Rows are points. The points of each table are mixes of a few directions, plus a little noise. How many directions does each table use, and how many do they share? Where both have some left over, give the other angles between the two spaces (their principal angles), to ten degrees, smallest first.

First (4 x 3)
[[ 0.3 -4.3 -9.6]
 [-0.4  1.4  7.3]
 [-0.5 -0.7  4.1]
 [ 0.6  3.5 -1.9]]
Second (4 x 3)
[[-0.5  2.1  8.4]
 [-0.8 -6.0  1.0]
 [ 0.4 -1.1 -7.5]
 [ 0.8  5.2 -2.1]]
Directions: first 2, second 2, shared 2

First (7 x 8)
[[ 7.2 -3.7 -1.3  6.1  1.6 -6.2 -3.4 -3.2]
 [ 3.9  4.5  5.0 -0.1 -5.1  7.8  1.1  4.2]
 [-5.5  5.2  0.2 -2.3  9.0 -4.4  8.1 -1.5]
 [-2.5 -4.6 -2.1 -3.0 -7.3  6.1 -6.0  2.3]
 [-3.5 -5.0 -3.9  0.1  2.5 -6.5 -1.7 -3.8]
 [-1.5  1.2 -2.7 -2.1  3.0  2.6 -0.5  1.4]
 [ 1.4  2.0  4.8  1.0 -3.7  0.8  2.7  0.5]]
Second (9 x 8)
[[ -1.6  -2.5  -2.1   0.3   4.7   1.2  -6.3   2.8]
 [ -1.7  -2.9   5.4   0.8   2.2  -8.1   6.2   3.5]
 [  0.7  -0.1   0.0   0.6 -10.2   3.2  -3.6  -5.8]
 [  4.0   4.2  -2.8  -0.4  -1.5   1.9   3.6  -3.7]
 [  3.2   1.5  -7.2   1.3  -4.4   2.7  -5.5 -10.3]
 [ -4.5  -0.6   8.3  -1.2  -1.3  -4.5   7.7   4.5]
 [  6.9  -0.5  -4.7   1.2   5.8   3.8  -4.1   5.3]
 [  0.4   2.1  -1.3  -0.7   0.1   1.5   0.8  -1.3]
 [ -7.3  -0.9   4.2  -1.8   4.4  -1.7   1.1   5.0]]
Directions: first 4, second 5, shared 3; angles 40

First (11 x 12)
[[ -4.6  -0.6   5.0  -0.6  -3.8  -0.6  12.1   2.7   0.7   1.0   0.8   4.1]
 [  3.9   4.5   0.5   3.9  -5.1   5.1   4.6   0.8   0.9  -3.2   1.3   0.3]
 [  7.5   5.6  -2.9   4.8  -3.1   6.2  -2.8  -0.9   0.5  -4.4   0.9  -2.4]
 [  5.2   3.6  -2.2   3.1  -1.6   4.0  -2.9  -0.8   0.3  -3.0   0.5  -1.9]
 [  9.1   1.7  -9.3   1.5   6.7   1.8 -22.4  -5.1  -1.1  -2.4  -1.3  -7.8]
 [ -7.1  -5.1   3.0  -4.4   2.6  -5.7   3.4   0.9  -0.5   4.0  -0.7   2.5]
 [ -4.8  -1.3   4.5  -1.2  -2.7  -1.4  10.3   2.4   0.4   1.4   0.5   3.8]
 [  4.5   1.8  -3.5   1.6   1.3   2.0  -7.5  -1.8  -0.3  -1.7  -0.2  -2.9]
 [ -4.4  -3.5   1.4  -3.1   2.3  -3.9   0.8   0.3  -0.5   2.7  -0.6   1.2]
 [ -3.4  -2.5   1.2  -2.2   1.5  -2.8   1.2   0.5  -0.2   2.1  -0.4   1.1]
 [ -6.0  -4.2   2.5  -3.7   2.0  -4.6   3.0   0.8  -0.4   3.4  -0.6   2.1]]
Second (9 x 12)
[[  0.7   1.0  -6.9  -5.3   3.2   0.8 -10.8  -6.6  -2.1  -2.3  -3.1  -4.6]
 [  1.0   0.5   2.3   5.1  -0.9  -0.9  -2.1   2.4   2.4   5.1   2.0   5.4]
 [ -4.5  -6.6   1.1  -8.4   8.5  -3.0  -3.3  -3.4  -8.6   2.2   1.4   2.6]
 [  0.2   0.7   4.5   3.0  -1.5   1.1   1.3   1.5  -1.2   5.4   3.8   9.3]
 [  1.0   1.7   0.5   3.9  -4.5   0.4   7.7   4.0   5.3  -4.1  -1.6  -5.3]
 [ -0.9   1.1  -2.2  -8.5   2.1   4.5  -2.7  -7.7  -8.8  -2.0   0.8   3.0]
 [  0.3   0.6   2.8   3.6  -3.4   0.2   7.7   4.1   2.8  -1.1   0.6  -0.2]
 [  1.1   0.4  -4.5   1.8  -1.2  -2.3  -0.6   1.9   6.6  -5.5  -4.7 -11.8]
 [  0.9   0.5   2.3   5.0  -2.2  -0.9   2.5   3.7   3.6   2.1   0.9   1.7]]
Directions: first 2, second 4, shared 1; angles 30
